Every row gives one point. Before rounding, the points of a table are all equally far from one centre. They may lie mostly on one side of it. Write the centre, to within rounding.

Points, 9 rows:
[[ 0.4 -6.8 -3.8]
 [-2.8 -3.6  4.7]
 [ 1.8  6.3  0.0]
 [-2.5 -4.9  3.9]
 [ 2.5  1.4 -7.0]
 [ 5.8 -4.4 -4.0]
 [-2.9  5.1 -0.8]
 [-2.8  3.4  3.8]
 [ 1.4  6.0 -2.5]]
Centre: [ 1.1 -0.7 -0.4]

Points:
[[ 0.3  8.2 -3.8  2.8 -1.8 -4.7]
 [-6.2  1.0 -0.9 -6.2 -1.6 -0.4]
 [ 1.5  2.6 -5.4 -3.6  1.5  3.5]
 [-1.9  0.3 -5.0 -6.4 -3.5 -4.9]
 [ 2.1  3.4 -3.3  2.5 -1.2  1.2]
 [ 3.6  0.6 -4.0 -0.6 -2.1 -3.7]
 [-4.0  2.6 -9.5 -2.5 -0.4 -4.7]
 [-1.3 10.4 -5.1 -1.9  2.3  1.4]
 [-2.7  5.4 -2.3  4.6 -0.8 -0.8]
 [ 2.9  5.5 -5.1  0.0 -4.6 -2.0]
 [-3.1  7.7 -3.1 -1.5  1.4  4.2]]
Centre: [-1.8  4.6 -3.0 -2.6  0.2 -2.3]

Points:
[[  0.4   4.1  -0.6 -10.4  -2.8   0.9   0.2   0.8   2.5]
 [  3.7   2.9   2.4  -6.9  -5.4  -1.6  -0.7   5.2  -2.8]
 [ -2.2  -0.7   0.2  -9.3  -4.9  -0.3   2.4   3.3  -1.2]
 [ -1.7   5.7  -2.7  -8.1  -3.1   1.6  -3.2   4.6   0.8]
 [  1.6  -2.7   0.4  -8.3   0.7   2.8  -1.8   2.8   2.0]
 [  1.9   6.5  -1.1  -8.5  -0.1  -0.8  -0.6   3.0  -3.9]
 [ -0.8   3.3  -6.1  -6.9   1.4  -6.9  -2.0   4.5  -0.7]
 [ -2.9   1.4   1.6 -10.7  -1.8  -2.9  -1.8   4.4   0.7]
 [  0.3   4.7  -1.8  -9.7  -4.4  -5.7  -2.1  -0.7  -1.1]
 [ -2.3  -4.0  -1.6  -4.1   1.1   1.0  -6.3   1.6   2.3]
 [  1.2   1.2   2.8  -4.4  -3.0  -3.1   3.2  -1.9  -5.0]
 [ -1.1  -0.3  -4.4  -3.9  -7.8  -4.4  -0.5  -2.7  -1.3]
 [ -1.6   3.0  -7.7  -4.0  -2.4  -5.7  -4.4   2.3   2.9]
 [ -3.0   3.9  -4.6  -7.3  -5.5  -5.6   0.1   3.4   1.2]
 [ -0.9   5.4   1.0  -6.7  -0.9  -7.1   2.8   1.9  -1.8]
 [  1.9   1.6   1.3  -5.9  -1.9   3.3  -1.4  -3.1  -3.1]]
Centre: [ 0.2  1.1 -1.3 -3.5 -1.4 -2.3 -1.3  1.6  0.1]

Points:
[[-2.3 -3.1 -0.9  0.8 -3.5  0.0 -2.2 -7.6 -2.7 -2.2 -0.1]
 [-0.6 -4.1 -3.3  5.6  2.7 -3.5 -0.3 -4.4  2.9  1.8  0.6]
 [-3.0 -7.7  2.0  2.8  2.5 -0.3 -3.0 -5.0  0.5 -5.8  3.0]
 [-4.0 -5.0  1.1  3.8  4.7 -0.7 -1.6 -7.0 -0.5 -3.4  1.0]
 [-2.8 -7.1 -2.0  3.3  4.4  2.9 -2.5 -4.8  4.5 -7.0  0.7]
 [-7.5 -2.4 -2.3 -1.3 -2.1  1.0 -0.8 -1.8 -0.7 -2.4  0.5]
 [-2.3 -9.0 -3.7  4.7 -2.2  3.9 -4.7 -2.4  5.0 -1.0  2.7]
 [-0.9 -0.8 -4.9  7.4  0.1 -0.5 -1.1 -7.6  2.0 -3.6  4.3]
 [-6.5 -4.1 -1.7  2.4  2.9  0.5 -2.5 -4.7 -0.1 -6.0 -0.6]
 [-1.7 -7.5  0.8  4.9 -1.7  5.6  1.4 -5.7  5.6 -8.3  3.1]
 [-2.6 -6.5 -1.5  8.6  2.4  5.1 -5.3 -4.6  4.7 -5.2  1.8]
 [-6.1 -3.4 -3.2  4.5  2.6 -2.1 -0.2 -4.1 -0.1 -4.8 -1.1]
 [-5.1 -5.5  0.8  4.9  1.2  0.3 -5.4 -1.1 -2.1 -6.8  0.4]
 [-6.0 -6.7  2.3  3.1 -1.2  3.7 -4.0 -4.6  2.0 -6.7  0.2]
 [ 0.8 -4.7 -3.2 -0.5 -0.6  3.6 -2.6 -8.2  2.6 -3.5  3.3]
 [-2.8 -4.8  1.7  8.7  2.3 -0.1 -5.3 -4.5  4.1 -2.8  2.5]
 [-1.8 -2.6 -2.4  1.8  1.9  0.5 -6.3 -5.0  4.2 -2.0  3.5]]
Centre: [ 0.1 -2.3  0.0  4.8 -0.1  4.4  0.7 -0.8  0.9 -2.4  0.9]
